Each wall is flat, endless, passes through zero and stands at right angles to its row. A trip goes straight from one point to another. Which walls does it cross, in order?

Walls:
(1): 23, 44
(2): -4, 14
(3): 24, 2
(4): -17, -14
(5): 0, 18
(6): -5, 33
Trips:
30, 48 to 17, -32 => 2, 6, 5, 1, 4
1, -30 to 16, 19 => 3, 4, 1, 5, 6, 2
12, -21 to 6, 11 => 4, 1, 5, 6, 2
-5, -15 to 12, 10 => 3, 4, 1, 5, 6, 2

Walls:
(1): 8, 10, -20, 9, -12, 20
(2): 32, -17, 35, 42, -10, 0
(3): 36, -28, -3, 5, 3, -27
(4): -16, 15, 42, 46, -7, -17
(5): -26, 20, -24, 12, 13, 14
(6): -18, 16, -33, -4, 13, 13
(7): -15, -18, 7, 30, -7, -28
Trips:
-11, 6, -26, 33, -17, 8 to -12, 1, 9, -42, -11, -9 => 2, 4, 7, 1, 5, 6
17, 27, -6, 30, 17, -4 to 4, -6, 21, 7, -19, 13 => 6, 5, 3

Walls:
(1): -28, -17, -24, -53, 29, 9, 0, 22, 7, 13, -6
(2): -4, -27, -11, 7, 22, -12, 18, 4, -10, -14, -15
(3): -23, -20, -18, -15, -13, 19, -29, -3, 39, -36, -19
(4): -40, 17, 20, -25, 27, 25, -16, -26, -10, 11, 30
(5): 4, -19, 10, 26, -21, 2, -1, -35, 23, 23, 26
Trips:
-45, -8, 23, -28, -7, -4, -4, -9, -34, 6, 7 to -25, -40, 15, -1, -1, 0, 24, 14, 9, 28, -25 => 2, 5, 3, 4
10, -4, 3, 2, -37, -3, -4, -18, 2, 3, 24 to 19, -22, 36, 19, 29, -32, -34, 18, 0, -8, -9 => 2, 5
6, 15, 15, 9, -22, 34, -17, 13, -20, 23, 32 to 15, -18, 20, 51, 24, 33, -7, -39, -3, 34, 15 => none
-15, 19, -9, 7, 22, -36, 24, 11, 35, -13, -13 to -26, 18, 9, -16, 13, -8, 15, 33, 23, 27, -50 => none
14, -19, 0, 22, 16, -20, 48, 9, -17, 12, -28 to -30, 4, 21, 6, -33, 60, 13, -25, 2, -22, -18 => 5, 3, 4, 2
10, 32, -1, 19, 6, 0, -36, 0, -27, -12, -37 to 5, -12, -3, 24, -32, -21, -1, 8, 12, 28, 23 => 5
11, -21, 39, 6, 10, 3, 16, 18, 14, -40, -8 to 10, -9, -22, -40, -6, 10, -7, 4, 3, 0, 8 => 1, 2, 4

Walls:
(1): 4, 4, -7, 30, 27, 4, -9, -7, -5, -10, -25, 20, -26, 13, 13, 1, -30, 29
(2): -12, -11, 6, 29, -1, 7, -4, -6, -10, 9, -14, 33, -24, 2, 36, 21, 50, 0
(3): -17, -6, -31, -3, -3, -10, -16, 48, -11, 24, -8, 7, 23, 2, 0, 12, -31, -13
(4): -19, -17, 6, -10, -15, 1, -28, 5, 28, 37, 20, -24, 32, -28, 32, -10, 7, -13
(5): -30, 1, -8, -37, -5, 20, 31, -20, 15, 38, -6, -34, 6, -20, 50, 38, -12, 36
Trips:
24, 60, 23, -18, -12, 10, -7, 24, 5, 26, -15, 30, -31, -13, 12, -11, -2, 1 to -15, 4, -18, -28, 3, -16, 5, -9, -30, -13, 30, -4, -3, 4, -30, -24, 35, -3 => 1, 2
3, 11, -20, 17, -9, -30, -48, -16, -23, 31, -19, -1, 8, -5, -31, -14, 8, -13 to 38, 9, -5, -4, 14, 2, 14, -2, 15, -50, 38, -22, -7, -53, 15, -35, -11, 15 => 3
5, -7, 43, -36, 5, 5, -12, 24, -25, 17, 18, -6, 9, -23, 37, -12, -1, -5 to -5, -4, 12, -3, -3, 18, -17, -45, 38, 2, 10, -31, 15, 43, -27, -10, 20, -9 => 3, 5
17, -8, 14, 6, -30, -14, -39, -6, -2, -12, 18, 12, 26, 6, 12, 10, -17, 37 to -4, -5, 5, -27, 6, 35, -21, -3, -8, -31, -29, 3, 18, -3, 22, -35, -16, -11 => none
-5, 0, 41, -17, 33, 24, 7, -32, -17, 14, 11, 22, 21, 4, 16, -24, 9, 33 to 14, 0, -32, -3, -25, 23, -23, -10, -4, -4, 9, -45, 7, -10, 10, -5, -26, 0 => 2, 1, 3
-19, 29, -17, 2, -16, 8, 6, 18, -11, 35, 23, 2, 22, -4, -7, -3, 1, -10 to 31, -17, 12, 0, 7, -14, 22, -5, 18, -34, -20, 6, -18, -9, 32, -7, -26, 16 => 1, 4, 3
